Each row is a point. Each copy is the shape, with its points in the same order, turned, moved and blurred by noise. Some copies are also mirrored. Which?

Shape, 8 rows:
[[-24 -14]
 [-29 -38]
 [ 48  -5]
 [ 20  -5]
 [ -1 -14]
 [-51  13]
 [-37  26]
 [ 42 -19]]
Copy 1 (8 x 2):
[[-19  19]
 [-45  18]
 [  8 -46]
 [  5 -21]
 [-15  -5]
 [  2  53]
 [ 13  44]
 [ -3 -43]]
Copy 1 is: only turned
Copy 2, 8 rows:
[[-24 -24]
 [-47 -25]
 [ -6  48]
 [-11  18]
 [-23  -3]
 [  0 -51]
 [ 12 -42]
 [-21  45]]
Copy 2 is: mirrored
Copy 3:
[[-21  -4]
 [-38 -24]
 [ 51 -10]
 [ 17  -5]
 [ -3  -7]
 [-44  30]
 [-26  42]
 [ 38 -26]]
Copy 3 is: only turned
Copy 4:
[[-44  -5]
 [-50 -28]
 [ 33  -3]
 [  5  -2]
 [-18  -4]
 [-68  26]
 [-51  41]
 [ 28 -20]]
Copy 4 is: only turned

Shape (10 x 4):
[[-28 -57   8  -7]
 [  7   0  15  15]
 [-32  -2  41  -7]
 [-12  28 -64 -18]
 [-26 -13   6 -17]
 [-18  12  26  14]
 [ 60 -45  26  -2]
 [-12  15 -17   7]
 [ 31  49   9  53]
 [ 47 -33  18  14]]
Copy 1:
[[-20  29 -61 -22]
 [-16  38   0  13]
 [-16  51  -2 -34]
 [-33 -47  14   4]
 [-16  18 -16 -28]
 [-24  45  16  -8]
 [ 37  45 -42  43]
 [-36   4   7   2]
 [-31  42  50  56]
 [ 17  48 -28  43]]
Copy 1 is: mirrored
Copy 2, 10 rows:
[[ -5 -21 -47 -44]
 [-10 -23   6   9]
 [-20 -35  17 -35]
 [  2  57   8  11]
 [-12   2 -10 -31]
 [-34 -24  15   0]
 [ 46 -59 -29  12]
 [-13  14   7   9]
 [-25 -23  41  66]
 [ 27 -47 -23  31]]
Copy 2 is: only turned
Copy 3:
[[-52 -22  -9  29]
 [ 18   4  -6  11]
 [-17  18  36  13]
 [ 39 -77  31   7]
 [-22 -18  26   9]
 [  9  16  22  29]
 [ -5  11 -58 -20]
 [ 26 -23  19  21]
 [ 80  11   0  30]
 [ 10  11 -49  -1]]
Copy 3 is: mirrored

Shape (11 x 6):
[[  4 -22  36 -22  28   1]
 [ 20  28 -10 -22 -27  38]
 [-46  -8  50  38 -25 -37]
 [ 25  13  -5 -35  13 -13]
 [-18 -10 -26  37 -25 -43]
 [-43  -1  12 -19 -46  14]
 [-36  33 -22 -39 -31  -3]
 [  8  36 -13  41 -11  36]
 [ 41  24 -37  30 -42 -45]
 [ -9  35  12 -34  22  15]
 [-36 -30 -16 -34  12 -53]]
Copy 1, 11 rows:
[[-18  -5  14 -16  44   5]
 [ 38  28  -7 -49 -16  11]
 [-32  17  57  39 -18 -31]
 [ -1  13 -20 -44  25 -17]
 [-10  12 -23  36 -37 -39]
 [ 14  -3  35 -24 -39  -8]
 [ -9  -8   6 -59 -49 -23]
 [ 21  65 -15  -3 -33  22]
 [ 25  39 -48   5 -31 -59]
 [-21  19   7 -68   7   9]
 [-50 -48 -13  -8   6 -34]]
Copy 1 is: only turned
Copy 2, 11 rows:
[[-21  21 -30 -39  14  20]
 [ 26  16  -7  35  34  26]
 [-63 -37  43 -27 -15 -10]
 [ 22  42 -16 -19  22  -6]
 [-15 -27   8  -4  -4 -53]
 [-29 -12  24   7  61  12]
 [-11  25  25  23  67 -22]
 [ -6   7   0  55 -17  13]
 [ 51 -17  25  13 -19 -53]
 [ -9  56  -1   4  23  19]
 [-33  14  -9 -49  47 -49]]
Copy 2 is: mirrored

Shape, 14 rows:
[[ -1  17 -36  -1 -44  25  36 -28  11]
 [ 17  12 -17 -21 -36 -22 -26  16  18]
 [  1 -49  30  24 -18  -9  22  22 -13]
 [-31 -37  15  -8   5  13  20  36  17]
 [-11   1  -8 -25  10 -19 -36 -62  24]
 [  8   5 -43 -10  28   2  -1 -11  31]
 [ 70 -12 -59  45   8  10  26  -7  -7]
 [ 14 -64  80 -19   6   1  21  77 -31]
 [ 20  23 -23  42 -32  14  31 -14  45]
 [ 32  24 -18  -2   8  27 -50 -19 -10]
 [ 42 -11  39  11  26  13  13  42   5]
 [  0 -24 -19 -18 -19  22 -55  -8  47]
 [ 24  43   6 -40 -15  17 -58  -8  18]
 [-37   7 -26  12  -2   0 -44  16  22]]
Copy 1, 14 rows:
[[ -3  36  -5  12 -46  62 -12   8  -6]
 [  7  39  16  10 -30 -26   9  -2 -12]
 [ 25 -44 -18  -5  -3  10  18  25 -38]
 [ 22 -25 -15 -47 -19   0 -18  36 -15]
 [  6  23  19  -3  21   9 -12 -33  51]
 [ 24  46 -36 -12 -11   6 -17   0  30]
 [ 50  42 -80  48 -16  33  12  -2 -17]
 [ 57 -47   0 -47  27 -24  29  68 -76]
 [  4  22 -27  50 -48  33  -7  36  16]
 [ 27  59  -3  33  26  -3 -37 -12 -12]
 [ 51   8 -29   4  22 -14  10  67 -27]
 [ 43  16  21   6 -26 -19 -46 -18  16]
 [ 16  68  47  17  10 -24 -30   7  -1]
 [-14  15 -15  -5 -17 -32 -48  -8   3]]
Copy 1 is: only turned
Copy 2, 14 rows:
[[-48 -11  -9   0 -44  29  10  15  15]
 [ 10  -1 -51 -33 -22  12 -39   8   2]
 [ 13 -19  -2  21  24 -44  -5  39  37]
 [  6 -23   0   8  53  16 -12  43  30]
 [-14 -25 -19 -44  12   5   4 -67  23]
 [-26   1 -47   2  20  27  22 -25 -10]
 [-33  -2 -67  54 -26 -14  30   5 -29]
 [ 78 -35  15  24  59 -31 -11  78  14]
 [-21  36 -28  36 -42  22  15  11  24]
 [ -2 -11 -20  21 -10  18 -26 -48 -36]
 [ 58   7 -12  41  23   4  16  25  -7]
 [ -3 -34 -43   2   2  46 -45 -37  30]
 [ 27  -5 -10 -20 -25  41 -50 -50 -20]
 [-31   6 -30  -8  33  23 -50 -11   5]]
Copy 2 is: only turned
Copy 3 (14 x 9):
[[-14   6   2  33 -16  29 -15 -45  35]
 [-21  17  -2 -24  -9 -21 -48 -10  42]
 [-34 -70   4   9  24 -14 -26  15  11]
 [-35 -39  34 -15  33  19  -8  19  42]
 [  9   4   1 -65 -27  -3   9 -33  14]
 [ 26  28   3 -23  24  12  -2 -19  30]
 [ 51   8 -27  41  43  -4 -50 -20  13]
 [-70 -71  46 -17  50  -1 -73  55  -6]
 [ 14  -2  23  48  15 -23  -6 -55  48]
 [ 34  40  14  -8 -27 -13 -32   8  -1]
 [ -2 -23  53  -1  44 -21 -51   8  -5]
 [ 32  -6  16 -40 -33  -2 -23  11  71]
 [  2  47  43 -36 -51 -19 -43  -8  11]
 [ -8  19   3 -15 -12 -24  24  29  49]]
Copy 3 is: mirrored
Copy 4 (14 x 9):
[[ 27  33  -2 -17 -26  45 -11  -1  39]
 [-17   0  26 -22  22  13 -18  40  21]
 [-12 -27  17  10 -23 -41   4 -33  -2]
 [-23 -19  13  26  11   1  28 -34  24]
 [-25  57  -9  -9  48  14 -40   3 -15]
 [  7  19  -3  37  32  36  -9  19   9]
 [ 62 -14   8  40 -27  20 -38  31 -20]
 [-22 -84  24  -6   1 -51  67 -40 -24]
 [ 31  22  51  15 -25  42 -32  -5  27]
 [-11  -6  -6  -8  16  62 -33  27 -34]
 [  7 -44  50  23  12  10  24 -15 -39]
 [-26 -14  -3  -3  52  34 -52  -6  24]
 [-31  -6  18 -48  52  64 -17  31 -15]
 [-64   8  11  23   9  40 -19  12  23]]
Copy 4 is: only turned

Shape (17 x 12):
[[ 15 -23  21 -42  26   1 -47 -15 -27  25  -8  12]
 [-31 -52  60 -41  -1   7  -7 -12  -7  31  18  -6]
 [-11   7 -36  -2  32   7  26  11  47 -29  -6 -21]
 [ 47 -14 -24  47 -15 -36 -44  15  37   3 -10  35]
 [-24 -35  14 -18  14  -7 -29  -5 -45  35  13 -13]
 [ 33 -35  44   4  46 -17  -7  29 -17   6 -12  20]
 [-21 -36  21 -59 -16  41  12   5 -32  60  54 -36]
 [ 20 -47  13  28  18 -32 -18 -12 -37 -16 -20   5]
 [-16  37  18 -14 -20  -8  18 -26  -2   9  31  -2]
 [-22   1 -37  14  -5  32  45  14  39  -1 -58  16]
 [ -3  -5  21 -31 -37   9 -10  15  -5 -12   3 -31]
 [-12  26 -13 -43 -31 -17  29  23 -13  15   5  -6]
 [-46  19 -42  22  17  24  15  46  40 -53 -39  29]
 [ 22 -33 -18  14  -4 -57 -29  11  26 -19   0  60]
 [ 35 -73  -4  -5  40 -16 -23 -10   9 -25 -52  36]
 [ 34 -30 -35  22 -13 -54 -10   8  13 -27  13  52]
 [  1  13 -29   9  -5  42  23  11  14 -40  -3  33]]
Copy 1:
[[ 26   4  11 -27  25 -33 -38 -18 -42 -41 -41   7]
 [ 37 -53  -5 -33  41 -32  21 -23 -19 -42 -19  21]
 [-10   3 -41 -19   9  41 -17  55   6   7  -4   1]
 [ -8  22  21 -12 -54 -21 -63  -6  20  31  -1  30]
 [ -3 -26   0 -20  25 -24 -16 -31 -53 -51  -6  18]
 [ 27 -25  51  -1  -2 -29 -33  35 -33 -17 -13  22]
 [ 30 -17 -43 -40  57 -39  40 -30 -66 -34  26  13]
 [  8 -33  39   4 -19  12 -45 -16 -39  -7 -26  26]
 [  9  22   1 -25   6  18  38 -20   0 -33   2 -16]
 [-34  16 -36  16   7  17  23  42   5  47 -42  32]
 [ 21 -19 -23   4  16 -10  10 -21 -18   1  -2 -38]
 [  3  25 -38  13 -10 -10  32   4 -24 -31   4 -19]
 [-51  16 -26  45  29  30 -24  57  36  23 -17  17]
 [ 15   8   5  12 -47  -8 -60  -3  30 -14 -10  48]
 [ 35 -18   9   7 -10   1 -77  19 -22   9 -64  56]
 [ 20  21   4  18 -53  14 -54  -4  17  -4  10  46]
 [ -2  42  -9  24  33  33  -6  22  13  28   1  19]]
Copy 1 is: mirrored
Copy 2 (17 x 12):
[[ 42  -3  -1  33   5 -11 -11  -2 -57  29 -44  22]
 [  6 -42  12   5 -14 -54 -22  -9 -41  15 -18  50]
 [ 16  -8  41  -9   8  12  13   5  44  15  11 -36]
 [  9  12  35  95  26  20  10  -6 -21 -46  -3 -29]
 [ -9  -7  -6  20 -16  -7 -36 -10 -48  25 -22  34]
 [ -7 -17  20  62  32 -32 -10  15 -25  32 -57  -3]
 [-12 -41  28 -26 -71 -25  -4   0 -69  40 -20  43]
 [-14 -20 -18  42  48   1 -36   4 -36 -12 -37 -16]
 [ -6  17   4  -9  -7 -26  30  36 -20  -5  17  32]
 [ -2 -15  48  -5   9  34  38 -14  57 -25 -35   5]
 [ 16  -8  16 -11 -35 -29  -9  23 -23 -27 -26  -7]
 [-18  42  23 -27 -29 -21  25   3 -18  -7 -27   5]
 [  6  21  70  -1  22  30 -13  12  86 -20 -21 -10]
 [  6  25  50  61  57  -8  -8 -19 -29 -38  -3 -16]
 [ 38 -34  22  47  73   8 -19 -31 -24  -3 -56 -27]
 [-13  26  50  44  58   9  -2  -9 -45 -38   4 -34]
 [  7   0  64  -9  21  33  15  41  15 -23 -16  -3]]
Copy 2 is: mirrored

Shape:
[[ 10  -8  -3  17  -7  25  -5 -12  30   8 -48   4]
 [-55 -52  -3  -5  43  30  38  47  18  29  21  -2]
 [ -4 -15 -17   4   6  -4  10  -2  18 -54 -25 -12]
 [ 11 -17 -17 -12 -35   5 -47 -22 -64  21 -35   9]
 [ -4  29 -30 -53  21 -28 -67 -65 -46  55   3  12]
 [ -9 -11  44 -47  30 -39 -11  30 -11  23  38  27]
 [ -7  -1   0  45  13   6  -7 -48   4 -22 -20 -17]
 [ -6 -14  36  26  15   3  48 -15  39 -43 -24  14]
 [-49   8  23 -71  21   6   0  34  25  -4  41  30]
 [  7 -38 -11  27   6  -7  -1   8  28 -22 -34 -39]
 [-35 -20   1  23  32  41  48  17   1 -27  18 -19]
 [ 24  38  23 -53  26   4 -18  11 -14  26  30  -7]
 [ 33 -24 -44 -11 -56 -15 -24 -42 -18  38  10   2]
 [  2  21 -37  11 -37 -33   1 -21 -28  29 -45 -13]
 [ 29  27 -46  -2  20 -15 -43 -14 -35  24   3  42]
 [-51  16  38  -4  22   3 -19  40  25   0  50  11]]
Copy 1, 16 rows:
[[  2 -13 -12  21  -6  -1 -24 -39  -3 -11 -43  25]
 [-17 -33   4 -57  48 -38  -9  -5  -1  75 -28  24]
 [ -6 -15 -18   3  14 -35  13   1   7 -24 -33 -17]
 [-56 -38 -23  32 -59   6 -47  -5  -4 -13  10  11]
 [-79  26   1  21 -25  18 -54 -20  32 -15  85  -2]
 [-28  -2  30 -66   3   3 -20  23 -27   1  43  23]
 [  9  -5   7  51   7 -35 -14 -21 -15 -19 -12 -18]
 [ 14 -16  22  -6  32 -27  27 -29 -48 -23 -47  -9]
 [-41  11  34 -65  49  26   0  45   6  12  -2  15]
 [ 26 -30 -15  -3 -10 -54  -3 -19  10 -20 -29   8]
 [  4 -18  -1 -16  31 -33   5   9 -17  50 -44 -33]
 [ -4  29  15 -44 -22  39 -39  17   9   7  30 -14]
 [-23 -41 -27  45 -53  19   0 -12  24   3  49  35]
 [-37  15 -32  33 -66 -26   1 -24   0 -10   0  19]
 [-32  20 -56  25 -11  12 -43  -7 -12 -14  49  11]
 [ -6  22  40 -31  36 -10 -26  54 -17  16 -10  33]]
Copy 1 is: only turned
Copy 2, 16 rows:
[[-11 -11 -37 -37  31  14  33 -15  -1 -11 -33  11]
 [-57 -31 -62 -16  -1  13  17  26  23  41  52  24]
 [ -9 -22 -22 -27 -29  14  48   7   9 -48 -15  18]
 [ 37  22 -12  11  -7  -8  43  27 -59  21 -49   0]
 [ -4  65  -2  18 -18 -88  39 -17 -45  34 -33 -44]
 [-12  -3   1  54   0 -30   4  14   9  15  53 -15]
 [  3  -1   6 -69 -10   8  18 -15 -11 -12 -26  -1]
 [-29 -64   5 -40   0  26  13 -20   4 -40  15  23]
 [-62  -2 -31  48 -11 -21 -12  17  28  -8  21  -1]
 [  6 -21 -12 -57  12   9  58  23  15 -29   0  16]
 [-50 -42 -34 -46 -33  50  15  21  12   2  17  -6]
 [-17  14 -10  29   1 -23   8   9  12   2   3 -78]
 [ 63   3 -37   3 -22 -29  42 -15  -3  41 -50   2]
 [ 14   3  14 -11   1   5  95 -13 -22  27 -47  -3]
 [ 24  62 -27   5 -23  -9  44 -31 -28   6   0 -31]
 [-42  22   7  22  -6  14 -28  20  45   3  30   0]]
Copy 2 is: mirrored
Copy 3 (16 x 12):
[[ 44  17  12  11 -17   9 -28   1 -16  -9 -25 -29]
 [-23 -25  42  30  22 -46  29  20  19   2 -73 -14]
 [ 24   8  28 -17 -18 -27  -5 -18 -54  -9 -22   2]
 [  4  39 -37 -22   5  26  -4   6   2  47  34 -11]
 [ 30  27 -45 -31  72  31   9 -71  40  39  24  -4]
 [ 22 -39 -12 -43  48 -64  -1   2  51  28 -22  15]
 [ 31  23  29  24   3 -23 -28 -35 -37  -4  16 -16]
 [ 41  10  47  16 -18 -65 -45  -7 -23 -20 -32  22]
 [ -8 -56  32 -43  32 -24 -13 -18  44  11 -58  31]
 [ 29   8  18  -3 -16 -36  -2   1 -53  -9 -28 -49]
 [-15  -6  74  24   7 -44  13  14 -18 -15 -20   8]
 [ 37 -21  16 -51  63  -6   3   1  49  -7  13   1]
 [ -5  29 -70 -15   6  11  -4 -17   4 -28  26 -19]
 [ 33  49 -23 -14 -33   2  21 -35  15  -2  22 -22]
 [ 54 -12 -41  -2  34  22  32 -25   5  22  28  15]
 [  4 -82  46  -7  19 -41 -16 -16  36   7 -14  -6]]
Copy 3 is: mirrored
Copy 4 (16 x 12):
[[-12  -6   2  41 -21   7   5   2 -14  22   5  38]
 [-45  -9  -6 -25 -21  50  -9  40 -51 -30  63 -27]
 [ 11 -27 -23  11   5   3  22   1   6 -38  -3  17]
 [-10  25 -32  13  18  30  -1 -51 -33  54 -48   3]
 [-21  52   2 -13  77  28 -63 -63  19  50 -22   1]
 [ -6  30   4 -45  33 -25 -41  30 -39   3   3 -47]
 [  3 -14  23  52   1  15 -12 -34 -11 -27 -13  15]
 [ 18 -45  39  18 -11 -18  22  19 -28 -39  13  23]
 [-31   9   7 -93   0 -12 -35  38 -13 -22   9  -1]
 [  0 -29 -40  53 -12   0   6   8  -1 -26  11   1]
 [ -2 -21  13 -14 -33  49  15  14 -33 -53  26 -16]
 [ 25  49  13 -37   2  14 -47  16  15  25 -10 -21]
 [ -7  33 -40  10   6 -12   5 -77  -6  51  15  -9]
 [-26  -5 -12  32  19  11  34 -37  23  41 -20 -16]
 [-14  80  -1  10  48  13   6 -24   1  15 -21   9]
 [-46  22  21 -39 -27 -12 -43  24 -21 -44  -5 -25]]
Copy 4 is: only turned

Shape, 15 rows:
[[-46  -8 -35 -29  34  -7   4   4  54 -14 -27  13]
 [ 42 -15  -1 -24 -37   8 -30 -23   8 -20 -27   5]
 [-26  18  16  -4 -29  30  -2 -48 -35  20 -14  30]
 [ 10   6  21 -35 -10 -29  38  14  52  17 -36 -41]
 [-50  -7  12 -36   9  30  42   4 -44  32 -34  66]
 [ 30  11  11  17 -29 -16  39  30  -2 -42  -3   0]
 [-60 -15  -6   1 -21  24  22   0 -67 -19   6  21]
 [ -2  45  38  -4   3 -23  61   0  31  43  22   5]
 [ 36  17  26 -34  73  24   1   5 -52 -31  -7 -19]
 [-56  -5  58  26  15 -22 -22  21  35  12  13  23]
 [ 37   9 -16  37 -36 -19   5  17 -30  25  22 -26]
 [-22 -43 -10 -33 -53 -20  -4 -47  36  21   2  32]
 [-63 -10  12  26 -15 -68   8 -21  14  22 -18  45]
 [  1  26  22  -5  -1  -3 -18 -31 -13  71  40 -19]
 [-35  23  -8 -16 -14 -50 -35  16   0  20  18   3]]
Copy 1, 15 rows:
[[ 20 -56  39  50   9  58 -15  -9  -5   2 -26 -27]
 [ -3  31  14   1 -17   5   3  -6   6 -31 -27  45]
 [-33   4 -29 -32  15  27   9 -26 -54 -31  -6 -11]
 [ 55   8   7  -8 -38  16 -44  25   4  25 -71 -29]
 [-59  -4 -18  -9  10  87   5 -40 -44  33 -37 -36]
 [ 29  15 -28   5  -3 -17 -23 -35  34  54 -24  13]
 [-43 -31 -38 -14  40  26  12 -19 -33  41  10  14]
 [ 36  29  11 -47   0   3 -54 -25  -9  27 -33 -67]
 [ 36 -18   8 -30  -9  18  94 -42  16  17 -45  -3]
 [-15 -54  26 -66   0  24 -51 -13  37  -5  -6 -47]
 [  8  29 -24  -5 -24 -42  -3  18   8  27  32 -12]
 [-36  21  47   8  19  18 -56  12 -41 -20 -19  14]
 [-60 -43   7  -7  -3   0 -67 -12 -13   3 -37 -52]
 [  4  24  20 -58  15 -14  13  19 -36 -21  19 -58]
 [-16 -19  -6  -4  26   0  -9  41  20 -14 -10 -45]]
Copy 1 is: only turned
Copy 2:
[[ 37  25 -11   2  37 -29  18   7 -34 -55   5  16]
 [ 19  15  -5 -35  13   5 -29 -67  28  -4  32  18]
 [-18  28  20 -17  11 -17 -79   8  22  10  -5  22]
 [ 69  -2  13  19 -44  -7  16 -19  18 -26   2   0]
 [  5  -3  65 -23  26 -23 -50  45 -41  17 -11  11]
 [ 16  30  42   3  18  17  22 -39  43  14   0 -36]
 [-13  27  44 -17  62  33 -38  42  18   7 -14  12]
 [  1   8  30  32 -48 -38  12  -1  20   3 -52  -9]
 [-22 -16   8  10  17  -9  33  11  19  60  73  25]
 [-41  -7  -8  12 -11   7 -11  15 -11 -60 -17 -45]
 [ 11  31 -20  -3  -2  41  -7 -30  43  52 -40 -19]
 [ 24   4   0 -55  11 -11 -43 -35  14 -56 -46  33]
 [ 15  -2  -7 -20  26 -29 -42  23  17 -53 -55 -51]
 [-28  -3 -38  10 -39  -2 -35   0  25  25 -42  32]
 [  6 -17 -33  35  31  10 -27 -15   7 -18 -43  -4]]
Copy 2 is: mirrored
